Each row is a point. The points of each table are mixes of a few directions, plus a little noise. Count the directions of each table, and those that both share. Where both have some left over, give the other angles between the two spaces (their principal angles), to ten degrees, smallest first.

First:
[[-1.94 -0.55]
 [ 0.56  0.16]
 [-2.45 -0.69]
 [ 3.85  1.10]]
Second:
[[-1.96  2.76]
 [-1.60  2.19]
 [ 0.43 -0.59]
 [ 1.40 -1.93]
 [ 1.75 -2.40]]
Directions: first 1, second 1, shared 0; angles 70

First:
[[ 0.63 -1.92  1.38  0.66]
 [-2.25  6.90 -4.95 -2.36]
 [ 0.17 -0.51  0.37  0.18]
 [ 0.06 -0.18  0.13  0.06]
 [ 0.65 -1.98  1.42  0.68]
 [ 0.66 -2.01  1.45  0.68]
 [ 0.41 -1.25  0.89  0.43]
 [-0.32  0.97 -0.70 -0.33]]
Second, 5 rows:
[[ 0.66  1.28  0.93  0.24]
 [-1.70  1.27  0.98  1.82]
 [-2.63 -3.16 -2.21 -0.06]
 [-1.39  0.65  1.56 -1.16]
 [ 5.06 -0.04 -1.25 -0.83]]
Directions: first 1, second 3, shared 0; angles 80

First (10 x 9):
[[-0.93 -2.18 -1.61 -0.63 -1.20 -1.10  0.59  0.23  1.50]
 [ 0.87  0.88  2.73 -2.51  0.46  2.91  0.93  0.72  3.09]
 [ 1.06  0.84 -1.67  2.66  0.68 -2.55 -3.38 -0.43 -4.13]
 [ 1.54  2.14  3.99 -2.95  1.19  4.91  2.20 -0.13  3.37]
 [-0.92  0.79 -0.80 -0.28  0.49 -2.33 -2.68  0.85 -1.05]
 [ 1.68 -1.07 -1.88  0.98 -0.22 -0.95 -1.25 -0.84 -0.82]
 [-2.09 -1.58  2.29  0.15 -1.63  1.28  2.85  1.94  1.70]
 [-2.67 -1.11 -0.28 -0.38 -1.00  0.00  3.10 -0.03  1.14]
 [ 0.30 -1.40 -0.75  1.93 -0.88 -0.90 -0.26  0.22 -1.35]
 [ 1.15  2.79 -2.09  0.99  2.12 -1.34 -2.11 -2.54 -3.41]]
Second:
[[-0.56  1.07  0.25 -0.93 -3.24 -2.41 -2.82  0.29  0.10]
 [ 2.09  0.20 -2.54 -0.68  0.36 -1.52  0.07  2.00 -0.65]
 [ 2.90  1.38  0.89 -1.19  0.80  1.20  0.89  0.56 -3.21]
 [-0.83  0.78  1.06  3.10 -2.58  0.38 -0.74  0.53  1.15]
 [-1.89 -0.93 -0.38 -1.46  2.22  0.99  0.14 -0.79  1.33]
 [-5.09 -0.94 -0.37  0.53  0.41  0.98 -1.54 -0.52  4.76]
 [ 3.31 -1.56  1.08  0.62  2.03  0.45  4.02 -2.06 -3.52]]
Directions: first 5, second 5, shared 1; angles 30, 50, 60, 80

First:
[[ 0.24 -0.94  0.34  0.20 -4.68 -0.80 -2.98  0.90 -0.33 -1.39  1.87 -0.63
   1.80 -0.69]
 [-0.11 -1.92  2.69 -0.17 -2.29 -1.21 -3.30 -0.66  0.01 -2.25  2.72 -2.44
   1.21 -0.14]
 [-0.74 -3.78 -1.56  1.77  1.15 -3.18  1.07  3.81 -2.23  3.23 -0.16  3.98
  -0.60  4.55]
 [ 0.09  1.43 -2.61 -0.36 -0.88 -0.83  0.30 -0.79 -0.63  1.37 -1.37  0.39
   1.27 -1.33]
 [ 0.10 -0.15  1.75 -0.31 -1.79  0.63 -1.61  1.15 -0.05 -1.68  0.15 -1.54
   0.03  0.27]
 [ 0.26  2.13  0.44 -0.87 -0.41  1.90  0.11  0.56  0.19 -0.93 -2.05 -1.40
  -0.50 -0.64]
 [-0.24  0.53  2.42 -0.71  2.52  1.57  0.79  1.84 -0.31 -0.78 -2.64 -1.62
  -2.17  2.13]
 [-0.03  2.56 -4.01 -1.13  1.98 -2.29  1.11 -7.19  0.43  2.26 -0.03 -0.74
   2.74 -4.72]
 [ 0.32 -0.30 -0.72  1.30  0.53  1.79  2.00  1.44  1.09  0.54  0.98  3.27
  -1.48  0.55]
 [ 0.11  0.49  1.26  0.28  3.87  2.41  2.49 -1.10  1.81 -0.36  0.48  0.74
  -2.33  0.04]]
Second:
[[ 0.11  0.41 -0.87 -0.01 -1.33 -0.10 -0.26  0.74 -0.40  0.27 -0.58  0.30
   0.48 -0.18]
 [-0.48  0.01  5.94 -2.24  2.99  0.13 -2.41 -3.44  0.50 -3.61  0.07 -7.03
  -0.47 -0.24]
 [ 0.27  1.03 -3.51  0.40 -2.28 -0.51  0.54  0.95 -0.68  1.78 -1.03  2.26
   1.16 -0.84]
 [ 0.19 -1.97 -2.36  2.10 -2.32 -0.48  0.73  3.21 -0.27  1.66  1.70  4.85
  -0.02  1.43]
 [ 0.21  1.16  0.49 -0.31 -0.70  1.73  0.21  2.05 -0.09 -0.65 -1.80 -0.33
  -0.87  0.52]
 [-0.69 -3.32  3.37 -0.36  1.61 -3.39 -2.83 -4.33  0.15 -1.49  4.17 -3.36
   1.39 -0.16]
 [ 0.22  1.09 -1.66  0.55  1.47  1.55  2.58  0.65  0.61  1.27 -0.98  2.47
  -1.24  0.01]
 [ 0.19  1.60 -1.39 -0.13  0.56  1.05  1.45  0.14  0.17  0.77 -1.56  0.83
  -0.43 -0.55]]
Directions: first 5, second 4, shared 4

First, 10 rows:
[[ 0.85  2.72  0.18  1.69  0.15 -0.95 -2.04 -3.68  2.49 -0.57  3.03  1.10
   0.10  0.63  0.91  1.54  0.63  1.09  0.70 -0.82]
 [-0.61 -4.47 -0.73 -2.32  1.50  1.90  1.67  7.44 -4.18  0.54 -3.18 -0.74
   0.61  0.14  0.14 -0.96 -0.46 -1.33 -0.74  1.47]
 [-1.39  0.73 -0.89 -1.64 -2.05 -1.76  1.72 -2.27  0.40  0.44 -2.38 -1.32
   0.95 -1.79 -2.76 -1.93  0.40  0.39 -1.45 -0.08]
 [ 0.03 -4.22 -0.29  1.02  3.95  7.12  2.25  5.56 -5.94  0.25 -1.95  1.40
  -1.63  2.48 -2.47 -1.07 -1.86 -2.12 -0.72 -2.28]
 [ 0.87 -0.48  1.62  0.16 -2.17 -0.67  0.73 -0.12  2.45 -0.17  0.33 -0.93
  -2.56 -1.00  2.93  0.61 -0.44 -0.55  1.72  2.33]
 [ 0.52  0.43 -0.41 -0.11  0.20 -0.86 -0.95  0.02  1.13 -0.29  1.18  0.29
   0.49  0.13  1.44  1.14  0.78  0.62  0.35  0.75]
 [-0.03  0.65  0.33 -0.11  0.09 -1.72 -1.67  0.39  0.27  0.02  0.87 -0.02
   1.09  0.02  1.14  0.53  0.22  0.34  0.28  0.36]
 [ 0.36  2.60 -0.69  1.90  1.11  0.77 -1.14 -4.22  0.99 -0.44  2.25  1.60
   0.43  1.15 -1.63  0.70  0.53  1.03 -0.36 -2.57]
 [-2.00 -0.36  2.36 -1.24 -2.26 -3.26 -0.22  1.40 -1.98  1.19 -2.86 -2.31
   0.85 -1.83 -1.03 -2.88 -1.89 -1.23 -0.27  0.34]
 [ 1.40  2.39 -1.52  0.65 -0.53 -0.60 -0.35 -4.46  4.43 -0.97  2.77  0.99
  -0.33  0.03  1.28  2.28  2.08  1.81  0.45  0.51]]
Second (10 x 20):
[[-1.46  0.82  2.52  2.22  0.02  2.31 -2.19  0.47  0.80 -2.38  1.53 -0.38
   0.45  0.62 -0.34 -1.79 -1.13  0.00  0.72 -0.80]
 [-2.29  1.19  2.28  3.59 -0.38  3.07 -3.03  1.99 -0.95 -2.93  2.43 -0.20
   1.16  0.78 -1.04 -2.33 -1.18  0.95  0.85 -1.15]
 [-1.44  0.55 -1.66  2.52 -1.03  0.99 -1.14  3.68 -4.90 -0.37  1.67  0.58
   1.52  0.08 -1.68 -0.54  0.32  2.46 -0.02 -0.60]
 [ 3.10 -1.67 -4.23 -4.79  0.20 -4.58  4.40 -1.79 -0.26  4.53 -3.24  0.53
  -1.27 -1.21  1.04  3.51  2.00 -0.60 -1.36  1.61]
 [ 2.31 -1.36 -5.25 -3.41 -0.38 -4.08  3.81  0.32 -3.10  4.40 -2.34  0.89
  -0.39 -1.16  0.09  3.22  2.23  0.80 -1.39  1.30]
 [-1.66  0.84  1.15  2.68 -0.38  2.10 -2.05  1.89 -1.44 -1.89  1.82 -0.03
   0.99  0.49 -0.93 -1.54 -0.68  1.01  0.51 -0.82]
 [ 1.49 -0.64  0.53 -2.53  0.75 -1.39  1.46 -2.91  3.45  0.96 -1.70 -0.34
  -1.27 -0.23  1.35  0.92  0.06 -1.85 -0.22  0.65]
 [-0.36  0.34  3.13  0.32  0.65  1.35 -1.18 -1.88  3.69 -1.78  0.25 -0.67
  -0.54  0.49  0.74 -1.17 -1.15 -1.53  0.62 -0.30]
 [ 1.25 -0.68 -1.89 -1.93  0.04 -1.90  1.84 -0.57 -0.37  1.91 -1.32  0.26
  -0.46 -0.52  0.37  1.48  0.89 -0.12 -0.57  0.67]
 [-0.94  0.63  3.47  1.27  0.49  2.09 -1.91 -1.22  3.12 -2.45  0.90 -0.67
  -0.19  0.68  0.42 -1.73 -1.38 -1.15  0.80 -0.57]]
Directions: first 5, second 2, shared 0; angles 50, 50

First, 9 rows:
[[ 2.03  0.56  0.20 -2.12 -0.55 -1.41  0.80 -1.11  0.99  0.65 -2.39  1.21
  -0.81  0.54 -1.51  2.18  0.84 -0.05  1.36 -0.40  0.60 -0.54 -1.91  1.55
  -0.07  0.63  1.01  1.47  0.46  0.48  0.07  1.20]
 [ 0.94 -0.22 -1.23 -0.93 -2.60  0.69 -0.25  1.66 -0.13  0.24 -1.99  0.32
  -1.25  0.15 -1.22  0.58  0.36  1.35  0.21  0.42 -0.03 -2.28 -0.75  1.32
  -0.64 -0.08  1.93 -0.32 -0.43  1.59  1.32  0.02]
 [-1.51  0.28  0.40 -0.56  0.55 -2.12  0.06 -2.17  1.18  2.35  1.01 -0.08
   0.01  1.41  1.29 -0.35  0.35 -0.95  0.67 -0.57 -1.12  2.85  4.30  0.03
   0.22 -0.50 -1.56  0.11  1.13 -0.81 -1.49  2.88]
 [ 3.83 -2.02  0.86  1.09 -0.22 -0.63  0.91 -2.41 -2.46 -1.39  3.62 -0.15
   1.48  3.06  1.56  0.94  2.33  2.19 -2.82 -2.56  3.89 -0.21 -0.89 -2.55
   0.37  3.29  2.35 -0.01 -1.51  0.63 -1.33 -0.98]
 [-1.90  0.34  1.12 -0.11  2.86 -0.92  0.56 -1.06  0.54 -1.14  0.46 -0.08
   0.57 -2.19  0.70 -1.11 -1.06 -1.49  0.84  0.38 -0.74  2.17 -1.15 -0.81
   0.74 -1.65 -2.87  1.88  1.11 -1.36 -0.52 -0.73]
 [ 3.24  0.65  0.63  2.73 -0.41  4.47  0.05  3.31 -0.95 -2.23  0.52  0.07
   2.81  0.25 -0.96  0.92 -1.67 -0.65 -0.97 -1.04  0.90 -3.04 -4.03  0.80
   0.10  3.48  2.91 -0.85 -3.39 -2.09  1.19 -2.37]
 [ 0.19 -0.35 -0.40 -1.41 -0.43 -2.52 -0.07 -2.45  0.29  1.88 -0.42  0.28
  -1.61  1.52 -0.06  0.96  1.93  0.77  0.04  0.06  0.72  0.81  2.15 -0.25
  -0.31 -0.21 -0.06 -0.48  1.38  1.66 -0.96  1.79]
 [-0.81  3.23  0.69  2.52  5.86  1.35 -2.09 -0.88  1.08  0.99 -1.90  0.13
  -0.77 -1.88 -3.34  2.66 -0.85 -3.89  0.31  3.53  0.43 -0.37 -1.92 -0.42
  -0.43  0.86 -2.37 -5.22  1.64 -0.87 -1.08 -1.61]
 [-5.91 -2.55 -2.28 -1.14 -5.12  1.09  0.14  5.07 -0.57 -1.34  1.10 -1.67
  -0.48 -2.84  3.58 -6.82 -2.30  2.79  0.35  0.18 -4.71  0.59  4.15  0.30
   0.00 -5.84 -1.40  3.41 -0.42  0.75  2.75 -0.18]]
Second (9 x 32):
[[ 3.67 -2.08  4.23  2.41  0.47  0.67 -0.71 -0.40  0.00 -1.49 -1.88  1.98
  -0.64 -1.49 -0.42 -4.52  1.06  0.29 -2.19 -1.92 -1.25 -3.58  1.65 -0.08
   0.11  1.84 -2.51  2.18  2.80 -1.27  3.41 -0.62]
 [ 1.14 -1.81 -0.41  0.73  0.25  2.34 -0.21 -1.08  0.96  0.10 -2.25  1.38
   2.29  1.85 -1.06 -5.86 -2.45  0.46 -1.19 -0.92 -0.24 -3.96  0.17 -1.01
   2.35 -0.71 -1.60 -0.45  1.27 -0.30  0.51 -0.07]
 [ 1.19 -3.18  2.12  2.08 -1.46  1.64 -2.91 -0.06 -1.69 -0.30 -3.61  1.50
   2.67 -0.26 -0.46 -5.51 -1.32  0.75 -1.34 -0.57 -0.66 -3.49 -0.63 -1.69
   0.71 -0.03 -1.29  2.41  5.03 -1.40  1.46 -0.50]
 [ 1.76 -2.14  2.18  2.00 -1.06  2.67 -2.50  0.90 -1.17 -0.57 -2.83  1.08
   1.35 -1.51  0.11 -3.98 -1.03  0.83 -2.07 -0.14 -0.90 -3.42 -0.21 -0.48
   0.27  0.39 -0.88  1.01  4.05 -1.52  1.93 -1.31]
 [-1.08  1.31 -2.10 -1.54  1.11 -0.91  2.57 -0.44  0.77  0.39  1.47  0.68
  -1.00 -0.13  1.16  3.69  0.08 -1.01 -0.13  0.78  0.09  1.49  0.90  2.31
  -0.14  0.66  0.53 -2.29 -3.80  0.62 -0.39  0.15]
 [-1.67  2.17 -0.66 -2.06  1.00 -1.70  1.09 -0.08  1.26 -1.79  3.18 -1.51
  -2.55  0.08  2.00  1.39  1.20  1.85  1.67  0.22  1.08  3.41 -0.56 -1.57
  -1.37 -1.69  1.58  0.55 -2.81  1.68 -1.65 -0.31]
 [-1.30  2.32 -1.89 -1.11 -0.31  1.06  0.14  1.84  0.16  0.62  1.73 -2.07
  -1.14 -1.11  0.72  4.77 -0.16  0.01  0.43  1.77  0.36  2.18 -0.78  1.33
  -0.94 -0.46  2.13 -2.50 -1.89  0.37 -1.34 -0.72]
 [-0.57  3.08 -1.23 -0.88  0.20 -1.90  1.26  0.52  1.10  1.94  3.31 -3.82
  -1.59  1.86 -3.03  5.58  1.82 -1.70  3.10 -0.17  1.04  3.76 -0.18  0.45
  -0.24 -0.20  1.07 -1.34 -2.60  1.17 -2.32  1.95]
 [-3.08  0.21 -2.13 -1.72 -0.20 -3.80  1.28 -1.13 -1.24  1.06  0.94  0.76
   0.59  0.69  1.00  4.59  0.78 -1.44  1.78  0.98  0.61  3.58 -0.34  0.71
  -0.76  0.21  1.02  0.35 -2.07  0.64 -1.55  1.51]]
Directions: first 6, second 6, shared 0; angles 30, 40, 80, 80, 80, 90

First (9 x 32):
[[-0.23  2.62  1.17 -0.70 -0.66  0.68  0.13  2.22  2.27 -1.43  4.54  0.31
  -6.54 -6.63  1.60  1.26  0.02 -1.02 -0.17  5.94 -1.92 -3.60  1.75  0.10
   5.30  1.12 -3.37 -0.52  6.45  2.96 -3.69  0.02]
 [ 1.31  1.57  1.36  1.69 -0.69  1.37 -1.75  1.72  1.65  0.48  4.73 -0.91
  -5.92 -5.43  0.76  1.11  1.58  0.49 -0.72  3.78 -0.50 -5.01  1.74 -0.66
   2.08  1.83 -2.58 -2.40  5.86  0.15 -5.29  0.46]
 [ 1.16 -1.99 -0.45  1.96  0.30  0.13 -1.34 -1.43 -1.53  2.00 -2.11 -0.98
   3.63  4.08 -1.35 -0.72  1.05  1.52 -0.28 -4.38  1.90  0.82 -0.86 -0.56
  -4.78 -0.07  2.19 -1.02 -3.57 -3.36  0.73  0.29]
 [-1.48 -0.07 -0.70 -2.14  0.32 -0.99  1.87 -0.45 -0.35 -1.34 -2.17  1.11
   2.20  1.64  0.16 -0.40 -1.60 -1.11  0.63 -0.37 -0.62  3.00 -0.75  0.74
   1.00 -1.21  0.65  2.15 -2.19  1.59  3.24 -0.47]
 [ 1.04 -0.87  0.04  1.62  0.02  0.40 -1.25 -0.49 -0.57  1.36 -0.20 -0.82
   0.87  1.27 -0.67 -0.19  1.03  1.07 -0.34 -1.84  1.07 -0.67 -0.13 -0.51
  -2.50  0.39  0.76 -1.21 -0.85 -2.06 -0.79  0.29]
 [-0.82  1.07  0.16 -1.33 -0.12 -0.20  0.96  0.72  0.79 -1.25  0.87  0.67
  -1.69 -2.00  0.75  0.34 -0.77 -0.97  0.23  2.33 -1.11 -0.06  0.37  0.40
   2.72 -0.12 -1.11  0.83  1.65  2.02  0.02 -0.21]
 [ 0.26 -1.24 -0.49  0.54  0.28 -0.23 -0.24 -1.01 -1.04  0.81 -1.95 -0.26
   2.89  3.00 -0.78 -0.56  0.15  0.59  0.02 -2.79  0.97  1.42 -0.76 -0.12
  -2.62 -0.41  1.54  0.03 -2.85 -1.57  1.44  0.03]
 [ 0.03 -1.01 -0.48  0.17  0.26 -0.30  0.03 -0.87 -0.88  0.49 -1.83 -0.07
   2.60  2.61 -0.61 -0.50 -0.07  0.34  0.09 -2.29  0.71  1.51 -0.70 -0.01
  -1.98 -0.48  1.32  0.29 -2.56 -1.07  1.55 -0.03]
 [-1.26 -0.09 -0.61 -1.81  0.28 -0.86  1.59 -0.41 -0.33 -1.12 -1.89  0.94
   1.94  1.47  0.12 -0.35 -1.36 -0.93  0.54 -0.38 -0.50  2.60 -0.65  0.62
   0.79 -1.05  0.59  1.83 -1.94  1.32  2.79 -0.39]]
Second:
[[-2.98 -0.55 -0.38  0.08 -0.01  2.67  0.53 -0.80  0.58 -0.74 -1.62  3.01
  -2.23 -0.54 -0.64 -2.50  1.00 -3.58  1.45 -1.29  0.03  2.60  1.84 -0.24
   0.84 -3.28  0.73 -0.10  1.94  2.28  3.71 -2.27]
 [ 1.71  2.26 -0.91  0.16 -0.03  1.87  0.06  0.13  0.61  2.58 -1.45 -3.02
   3.62 -0.34  0.92  2.22 -1.35  2.21 -3.17 -1.75 -2.81 -0.09 -1.01  1.00
  -0.78  1.69  1.46  1.65  0.43  2.32 -1.54  2.56]
 [ 0.13 -0.93  2.85  0.20  0.76 -0.63 -1.80  1.99 -0.90 -0.18  1.60  1.16
   2.99  2.22  1.03  1.70  0.66  0.57 -0.20  1.21 -2.01 -1.02  2.46 -0.36
  -2.45  3.64  0.80 -0.04 -2.61 -2.23  1.15  0.99]
 [-0.92 -0.62  0.15 -0.67  0.01  0.77  0.06 -0.42  0.53 -0.77  0.44  2.06
  -0.10  0.39 -0.21 -1.26  0.17 -1.78  0.71 -0.46 -0.47  0.82  0.84  0.20
  -0.37 -0.99  0.74 -0.67  0.15  0.54  1.20 -0.22]
 [ 1.75  1.35 -1.04  0.61  0.60 -0.89 -0.04 -1.15 -0.78 -0.42 -0.68 -1.78
  -1.81 -0.24  0.03  0.25  0.14  0.33 -0.07 -0.64  1.25 -0.80 -1.34 -0.82
   1.98 -0.81 -1.07  1.11 -0.91 -0.29 -1.55 -1.77]
 [-1.01 -0.26  0.41 -0.45  0.10 -1.28 -2.07 -0.19 -1.86  1.52  0.33  0.92
  -2.31  0.30  2.01  1.33  1.19 -0.38  0.73  0.33  0.13  0.63  2.82 -0.74
   2.22 -0.57 -1.80  1.50  0.98 -0.84  1.86 -0.52]
 [ 3.06  3.11  0.64  2.13  1.76  3.67  0.05  0.85  0.49  0.00 -2.47 -3.21
   5.81  1.42 -0.03  1.99 -0.58  1.40 -3.61 -2.75 -4.09 -1.26 -0.87 -0.26
  -2.76  3.68  3.47  2.13 -3.81  2.00 -0.95  0.10]
 [-2.16 -2.76  2.38  3.89 -0.17  0.34  2.82  3.80  1.07 -4.30 -1.13 -0.63
  -0.34 -0.77 -4.34 -2.09  1.29  0.93  2.21  3.80  4.07 -1.40 -1.99 -1.45
  -3.54  2.12 -0.02 -3.22 -1.83 -2.58  0.97 -3.33]
 [ 2.09  0.39 -0.39  0.68  0.82 -1.57  0.85 -1.00 -0.11 -2.91  0.43 -0.83
  -1.55  0.31 -1.45 -1.37  0.09 -0.32  0.99  0.21  2.24 -1.73 -2.49 -0.80
   0.65 -0.56 -0.52 -0.81 -2.72 -1.61 -2.35 -2.46]
 [-0.97 -0.75 -2.97 -2.12 -1.78 -1.92  1.52 -2.40  0.89  0.55  0.78  0.56
  -4.49 -2.54 -0.67 -2.32 -1.10 -0.62  1.60  0.41  3.28  1.15 -2.29  1.11
   3.02 -4.54 -2.21 -1.47  4.18  0.68 -1.76  0.67]
 [-0.79 -1.18 -0.76 -4.46 -2.04 -3.05 -2.23 -0.76 -0.46  4.79  3.63  1.70
   0.43 -0.31  3.41  2.04 -1.59  1.25 -0.48  0.91 -1.73  1.08  2.10  2.34
   1.20 -0.27 -1.51  0.05  4.11 -0.39 -0.82  6.28]]
Directions: first 2, second 6, shared 0; angles 60, 60

First:
[[-0.02  2.09  0.27 -3.76 -0.53  4.47  1.51 -1.86 -4.61  0.41  5.28 -2.40
  -1.43 -1.85 -2.83 -3.86  3.12 -3.65  0.16 -2.15 -1.11  0.04 -0.38 -0.26
  -3.08  0.58 -0.97 -2.54 -2.43 -1.14 -2.58  0.36]
 [-1.11 -1.93  2.31 -1.60 -2.43  0.58  0.28 -0.45  1.91 -1.97 -0.43  1.11
   0.35 -3.90  2.81  3.02  0.73 -3.42 -2.12  1.21 -2.00  1.38 -1.56  2.99
   0.79 -0.05  2.25 -1.19  1.93 -2.23  2.72  2.13]
 [ 1.50  1.12  2.02 -1.45  0.32  3.16 -3.68  3.25  0.33  1.16 -0.60  0.62
   0.95 -2.66  0.31  0.59 -0.63  4.62  1.17  2.02  0.91  4.86 -3.65 -2.63
  -1.36 -3.00  1.71  0.59 -1.35 -0.68  0.22 -2.70]
 [-2.17 -0.24 -1.54  1.72 -0.17  1.51 -0.31 -0.19 -0.59  0.17  2.64  0.25
   3.57 -2.34  1.61  3.53  0.26 -1.90 -1.09 -1.03  2.35 -1.02  6.87  1.56
   0.79  0.20 -1.29 -1.42  1.52 -1.95  2.66  0.29]
 [-1.28  0.03 -0.66  1.66  0.71  1.20  0.18  0.88 -1.17  1.35  1.39  0.25
   2.58 -1.69  0.94  2.51  1.65 -1.37 -0.07 -0.77  0.30 -1.86  3.38  1.28
  -0.24  0.23 -0.29 -0.45  1.16 -1.61  1.11  0.44]
 [ 1.11 -0.14 -1.30  2.06  1.08 -2.51 -1.38 -0.26  1.83  0.43 -2.23  0.54
  -0.69  3.57 -0.22 -0.12 -3.31  4.35  0.88  0.82  2.76  1.08  1.18 -2.01
   1.76 -0.43 -0.93  1.48 -0.36  3.04 -0.04 -1.35]
 [ 0.21  0.75 -0.98  1.07  1.45 -2.29  2.31  1.02 -1.48  0.60 -1.13 -0.92
  -0.78  3.02 -2.07 -2.93  1.82 -0.71  1.12 -1.46 -2.55 -4.62 -1.82 -0.27
  -1.26  1.45 -0.59  1.56 -0.35  0.22 -2.84  0.08]
 [ 1.89 -0.73  1.70 -1.49 -0.33  0.15 -0.16 -3.20  0.87  0.75 -0.55  0.45
  -3.94  1.02 -0.02 -0.67 -0.94  0.78  0.23  1.57  0.01  3.29 -2.82 -0.06
   0.93 -0.10  1.05 -0.65 -0.96  3.40 -0.70  1.41]
 [ 0.06 -1.17 -0.06  1.53 -0.03 -2.21 -0.78  0.27  2.51 -0.55 -2.52  1.20
   0.25  0.97  1.45  1.81 -1.96  1.76 -0.28  1.14  0.86  0.59  0.28  0.12
   1.80 -0.29  0.41  1.00  1.09  0.89  1.43 -0.04]
 [-0.23  0.31 -1.70  0.35 -0.13 -4.06  2.08  0.53  0.34 -2.39 -1.93 -1.10
  -0.93  3.86 -1.98 -3.79 -0.72 -0.42 -0.01 -1.44 -1.50 -3.79 -1.36 -0.82
  -0.13  1.44 -1.30  1.65 -0.32  0.00 -1.97 -0.61]]
Second (11 x 32):
[[-0.84 -1.03  1.07  1.83  2.06 -1.32  0.45 -1.97  0.39  2.76 -1.51  1.59
   2.47  0.46  1.89  2.74 -0.96  1.72 -0.20 -0.53  1.25 -1.70  0.13  3.97
   0.20  0.93 -3.37 -1.91 -0.65  1.97  3.46 -1.16]
 [-0.35 -1.16  1.89  0.16  1.06 -1.72  0.25 -2.87  1.42  1.83 -2.04  2.20
  -0.17  0.39  1.36  1.56 -1.59  1.50 -0.12  0.02  0.55  0.42 -2.63  3.75
   0.29  0.42 -1.96 -2.05 -1.05  2.87  2.29 -0.27]
 [-0.70 -1.27  2.20  0.46  1.60 -0.91  0.60 -3.21  0.52  2.52 -1.43  1.61
   1.99 -0.10  2.13  2.41 -1.28  1.54 -0.67 -0.37  1.05 -0.69 -1.52  4.83
  -0.04  1.01 -3.81 -2.99 -1.39  2.34  4.15 -1.30]
 [-1.20  1.92 -1.60 -2.64 -2.30 -0.48 -0.46  2.82  0.23 -4.21  0.88 -0.46
  -1.36 -0.86 -2.96 -4.24 -0.36 -1.55  0.18 -1.57 -1.13  0.65 -1.75 -2.64
  -1.66 -1.35  1.60  1.02 -0.45 -3.04 -3.61 -0.62]
 [ 0.00  0.94 -0.89 -2.34 -2.33  0.90  0.62  2.69 -1.04 -4.73  1.23 -3.74
   1.84 -0.29 -1.14 -3.53  0.27 -1.48 -1.60 -0.45 -1.16 -1.25  0.14 -3.12
  -0.96  0.39 -0.62  1.21 -0.25 -4.43 -0.14 -2.23]
 [-1.22 -0.25  0.18  0.75  0.89 -3.03 -0.13 -0.78  1.82  0.74 -2.33  2.74
  -0.39  0.82 -0.01  0.43 -1.82  1.43  0.61 -0.96  0.44 -0.35 -2.14  2.50
  -0.10 -0.28 -1.08 -0.76 -0.59  1.89  0.21 -0.35]
 [ 1.03  1.08 -0.79  0.26  0.22  4.98 -1.25  0.20 -2.54  2.89  4.39  0.01
  -2.63 -2.48 -0.90  1.40  3.50 -2.19  1.69  0.81  0.28  2.88  3.80 -2.39
  -0.09 -1.36  4.43  0.33  1.28  0.07 -3.50  3.69]
 [ 1.32  0.70 -2.05  1.42 -0.22  2.08 -0.64  2.43 -1.34  0.18  1.99 -1.51
  -1.29  0.14 -0.93  0.07  2.32 -1.19  1.02  1.09 -0.31  0.35  3.96 -4.26
   0.80 -0.60  3.80  2.86  2.10 -1.21 -3.16  2.18]
 [ 2.87 -1.38  1.59 -1.32 -1.34  0.99  0.42 -1.40  0.49 -1.11 -0.51 -2.12
  -2.46  0.99  0.99 -0.48  0.24 -0.23 -0.96  2.95 -1.20  2.14 -1.49 -2.01
   1.73  0.67  1.97  1.13  0.54  0.94  0.36  1.34]
 [ 0.14 -1.40  0.62  2.56  1.90 -2.52  0.19 -1.61  1.53  2.53 -2.74  1.98
   0.27  1.83  1.62  2.56 -1.21  2.14  0.41  0.55  0.78 -0.94 -0.29  2.49
   1.33  0.63 -1.18 -0.20  0.31  3.07  1.82  0.25]
 [-1.04  1.86 -2.21 -1.14 -1.53  1.02 -0.05  3.71 -1.47 -3.42  2.07 -2.30
   1.73 -0.90 -2.04 -2.93  0.88 -1.69 -0.35 -1.53 -0.56 -1.51  1.81 -3.12
  -1.51 -0.46  0.22  1.35  0.15 -4.47 -1.88 -1.52]]
Directions: first 6, second 5, shared 3; angles 70, 90
